Every row gives one point. To make a cloud, some directions were put in groups of two or more. Within a group, all points are equally far from the middle, so they leave a hole (a ring in 2 directions, a hollow ball in 3). The other directions are filled evenly. Then the cloud was stretched, turned, moved and blurred a little. Count the holes, and give their numbers of directions, smallest first.

Cloud:
[[-0.011, -0.215],
[-0.270, 0.012],
[-0.176, -0.019],
[0.032, -0.297],
[-0.054, 0.164],
[-0.011, -0.021],
[-0.319, 0.219],
[-0.258, 0.152],
[0.169, -0.136],
[-0.197, -0.188],
[-0.280, -0.105],
[0.219, -0.086],
[-0.310, -0.149]]
Holes: 0

Cloud:
[[-0.136, -0.292, -0.064],
[-0.064, -0.235, 0.147],
[-0.211, 0.047, 0.042],
[0.094, -0.215, 0.285],
[0.156, 0.179, 0.398],
[-0.219, 0.116, 0.086],
[-0.107, -0.042, -0.234],
[0.339, -0.128, 0.013],
[0.064, 0.119, 0.398],
[-0.182, -0.072, -0.111],
[-0.120, -0.074, 0.166],
[-0.184, 0.286, -0.144],
[-0.214, 0.141, 0.136],
[0.224, 0.059, 0.333],
[0.092, -0.190, -0.311],
[-0.148, 0.008, 0.188],
[0.105, 0.095, -0.184],
[0.051, 0.261, -0.155],
[-0.042, -0.113, -0.287]]
Holes: 1 (2)

Cloud:
[[0.042, 0.281, -0.279, 0.134],
[-0.005, 0.037, 0.188, -0.079],
[0.056, 0.184, -0.303, 0.162],
[-0.220, 0.015, -0.281, 0.226],
[-0.215, 0.023, -0.160, 0.323],
[-0.197, 0.403, -0.202, 0.045],
[-0.094, -0.352, -0.047, -0.018],
[-0.161, -0.030, -0.011, -0.082],
[-0.100, 0.081, 0.219, 0.121],
[-0.181, 0.394, -0.214, 0.091],
[-0.168, 0.385, -0.144, -0.095],
[-0.093, -0.266, 0.185, 0.076],
[-0.244, 0.163, -0.104, 0.293],
[-0.335, -0.290, 0.174, 0.067],
[-0.090, 0.254, -0.282, 0.156],
[-0.025, -0.107, 0.171, 0.068],
[0.133, 0.251, -0.095, 0.083],
[-0.088, -0.063, 0.102, 0.224],
[-0.060, 0.384, -0.300, -0.039],
[-0.171, -0.169, 0.264, 0.070],
[-0.202, -0.022, -0.043, 0.344],
[-0.219, -0.018, -0.121, 0.347],
[-0.174, -0.130, 0.181, 0.255],
[-0.008, 0.252, -0.183, 0.175],
[0.043, -0.151, 0.101, -0.058],
[0.085, 0.134, 0.096, 0.022],
[-0.012, -0.145, 0.128, 0.119],
[-0.203, 0.068, 0.044, 0.304]]
Holes: 1 (2)

Cloud:
[[-0.004, -0.130, 0.091, 0.321],
[-0.493, 0.044, 0.253, -0.167],
[-0.191, -0.122, -0.132, 0.226],
[-0.018, 0.264, -0.224, 0.370],
[-0.097, 0.183, -0.015, -0.254],
[-0.233, -0.124, -0.074, -0.117],
[-0.235, 0.026, 0.189, 0.139],
[0.012, -0.096, 0.252, -0.165],
[0.013, 0.002, -0.176, -0.091],
[-0.332, 0.044, 0.404, -0.252],
[0.088, -0.214, 0.072, 0.049],
[-0.353, -0.063, 0.104, 0.034],
[-0.063, -0.222, 0.010, -0.042],
[-0.060, 0.204, -0.323, 0.267],
[-0.220, -0.056, -0.172, -0.024],
[0.168, -0.152, -0.043, 0.018],
[0.042, -0.202, 0.129, -0.067],
[-0.148, 0.050, 0.304, -0.081],
[-0.468, 0.104, -0.026, -0.095],
[-0.250, -0.174, 0.038, -0.108],
[-0.338, 0.030, -0.142, 0.044],
[0.088, 0.002, 0.161, -0.071],
[0.129, -0.016, -0.378, 0.271],
[-0.405, 0.129, 0.059, 0.081],
[0.113, -0.237, -0.013, 0.278],
[-0.021, 0.235, -0.015, 0.174],
[-0.309, -0.089, 0.002, 0.087]]
Holes: 1 (3)
